Each row is a point. The window is the flat piece filled in between its corners: a triangle in 3 columns, a solid with four corners in 4, and so on. A path goes straight from each point to the next, and from the last back to the first. List the points from which the path goes on through the window.

Window:
[[ -6 -59 -16]
 [ 11   8  24]
 [ -4   7   6]]
Path:
(1): [-2 -7 52]
(2): [-13 -34  -3]
(3): [ 11 -37  -6]
(4): [ 30 -37 -12]
(5): [-44 -60 -11]
(6): [-23 -10  15]
(7): [ 24  19 -10]
(8): [  9 -15 -31]
Through the window after points: 2, 4, 6, 8

Window (4 x 4):
[[ 43  14  38 -11]
 [ -9   0   5 -19]
 [-16 -23 -42 -22]
 [  9  -9  12   3]]
Path:
(1): [ -3   7 -36  -4]
(2): [ -5 -28  14 -32]
(3): [  5 -42 -43 -33]
(4): [-40  19 -19   2]
(5): [-12  20  -9   5]
(6): [-15 -23 -16 -27]
(7): [  6 -12  13 -24]
(8): [-2 19 15 13]
(9): [-10  11 -13 -13]
(10): [ 23 -27  26 -32]
(11): [-12 -55   2  -9]
(12): [ -6  25 -48 -30]
(13): [  0   6 -15  16]
(14): [ -5 -37 -11 -38]
(15): [  9  -7  37 -28]
(16): [60 32 16  9]
Through the window after points: 1, 3, 11, 13, 15

Window:
[[ 19  33   8  23  17  -8  12 -23]
 [ 13 -14 -28  -7  -1 -32 -20 -31]
 [  8  39   7  -4   2  22  22 -48]
 [-17  27 -14  -2 -11  -2  34  14]
 [ 33  -2 -15  30  32  34   4  -5]
 [  6  37 -29  -5  26  18  -5  -2]
 [ -7   6  17 -39  -7 -12  -3  60]
 [-32  -3  34 -31  18 -23  13  26]]
Path:
(1): [  4  -2  -2 -18  37   1  18   8]
(2): [ 38  25 -33  -8   9  -2  40  47]
(3): [-27  20  16  -3   1  -3  -2 -13]
(4): [-28  27   4 -10 -22 -11  -4   8]
(5): [ 23   3 -11 -26  26  -7  27  16]
(6): [ 50  38  28 -46  22  13  20 -49]
(7): [-23  14  -7   9  -3   0  10  -9]
(8): [-20  36  27  17 -19 -33 -18  13]
Through the window after points: 2, 6

Window (9 x 9):
[[-57 -20 -33  32 -14 -29 -25 -27  44]
 [  3 -17   9  13 -53   6  40 -20  -4]
 [-26  60 -10   3 -24 -21  11 -30  28]
 [-16 -13  25 -16 -44  16 -31  35 -22]
 [-56  17  27  25  22   0 -30  -9  14]
 [ 55  -3   1 -24  -7   1 -20 -36 -11]
 [  3 -28 -10 -16  -7 -32  49  -9   0]
 [-10 -52   2 -24  33  30  -3  19  20]
 [ 58  13 -16  34  20  19 -17 -17 -22]]
Path:
(1): [ 56  25  38  33 -14   4  -5   5  24]
(2): [ 34 -17  22  15 -47  -4   6 -16  17]
(3): [-20   6 -33   3  12  17  19 -24 -35]
(4): [  8 -14 -19   4  -4  -2 -20 -36 -13]
(5): [ 13  -1  37 -14   2  10  12  32  55]
(6): [-29 -30  -7  22 -19 -15 -19  -4  49]
(7): [-40  24 -34  13   0 -20 -10 -55 -14]
(8): [  1 -28 -13 -28   9   6 -12 -21  -5]
Through the window after points: 2, 4, 6, 8

Window, 11 rows:
[[ -9 -28 -17 -38  24   9  11  14   0  13   5]
 [-18 -17  -9 -15 -14 -22 -13   5  31  32  27]
 [ 16   8  34  -7  13 -11   5   7 -24  29 -15]
 [  7  -7  26  14  17 -28  18  10  14  18 -20]
 [ 38 -28 -19  13  -4 -16 -45 -21  32  15  -5]
 [  4  11 -34  45  16  18 -48   6  48  -2  -6]
 [  4 -21 -28   0  24   1   9 -10  28  13  60]
 [-44 -24  34  16  33  21   0  33  -6  24  -6]
 [ 10  -8  -2   9 -46 -33 -14 -37   6 -30  -3]
 [ 36  -3   0  34 -24   6  -9  25  16 -26   4]
 [-32 -20 -23  32 -19  -2  12  14 -27  -3  -2]]
Path:
(1): [  1 -19   7  11  30 -28 -12  32  10  -1  10]
(2): [  8   2  -9 -10   6 -16 -28  21  -4  -2  23]
(3): [-20 -25  13  20   7   2  45 -13  28  24 -20]
(4): [ -7  -9   3  22 -13  31  -5 -17  20  10  -2]
(5): [-21 -20 -11  14  22 -37  -1  53 -27   1   1]
(6): [ -4 -15  -4  -6  14 -10  -9  25   5   6  18]
(7): [ 16 -16   0  28   5  33  11 -16  18  39 -23]
(8): [ 12 -22   2  24   9   5  13 -29  46  29   2]
(9): [  3  -3  -7  13   6 -10 -17  22  -3  -4  21]
(10): [  5 -12  -9  41   4 -17 -30  35  25 -12  14]
(11): [  2   3 -21  12 -12  30   1 -17   7   7 -16]
(12): [ 18   5  11  12 -35   3  23 -37  10  18 -21]
Through the window after points: 4, 10, 12

Window:
[[ 15  13  -8  -5 -11 -20 -10   2  -7  15   6   1   9  -7]
 [ -5 -22  23  17 -15  -2   7   4 -19 -16   0 -11 -10  -1]
 [  5  -8  -9 -18  14  24 -32   1  -3  16 -12  16 -34 -29]
 [ 19 -14   4  16  11  44  10 -15  35  21  60  -3 -14 -11]
 [-14  -4  -8  50  -2  30 -10  -5 -11   0  -9   2 -14  -5]
 [  7  11  22  20   6  11  -4  14   1 -31  -5   9   4 -13]
 [-15 -10  16  16   2  -8 -11 -14  -2 -23   3 -10   2  -6]
 [ -3 -11  18  -2   0 -24 -27  -6 -25  21   0  13   2  18]
 [ -9 -18  -2  25  -3  13  14  17  41  12  -2 -10  35  -6]
 [ -7  19  14  -4  -1  22  -3  15   2   2   2 -30 -21   2]
 [-17  -8  13  14   8  20  15  -4  -3 -16  17  12  15 -19]
 [ -6  -1  -4  13 -24  21  -6  13  11 -15  -1 -10  23   8]
 [ 27   4   9  10  22  22   7 -16   0  -3 -16 -11  13   6]
 [ 19   9  -1 -33  22  -3  16  18   6 -20  29 -18 -49  25]]
Path:
(1): [ -3   1   0  11  -5  13  -3  -2  12   1   0   6 -13   7]
(2): [-12  13  42  18   7  -8  10 -10   7 -11  -3  45 -22 -13]
(3): [  6 -22 -17   7   1  34 -13  11  -1  -2  11 -46  15   3]
(4): [  5  -2   0   8   8  11  -8  11  -3   1   9 -16   4  -3]
(5): [ -1  -8   6  20   1  12   0 -10   8   5 -12  10   1   0]
(6): [ -3   8  20   3  -1   7   1  -1  -2 -11   5   1 -12   3]
(7): [ 12  -9  -9  13  17   5 -17  11  -8 -10   7  -8   3 -15]
(8): [ 13 -17   4   0  13  11 -31  19   5 -17  34 -15   0 -15]
(9): [ -2   8   6   8  -3  18  24  -4   6  10  -3   3 -15  10]
(10): [ -1  -3  15   6 -10   5  -6 -13  19  -6  -3  11   7  -5]
(11): [-11 -14  -2  20  16   8  -3  25 -19   4  21 -22 -10  -1]
(12): [ 22  -9  16  -4  38  14  -9  -2 -12  11  32 -22  27 -29]
Through the window after points: 4
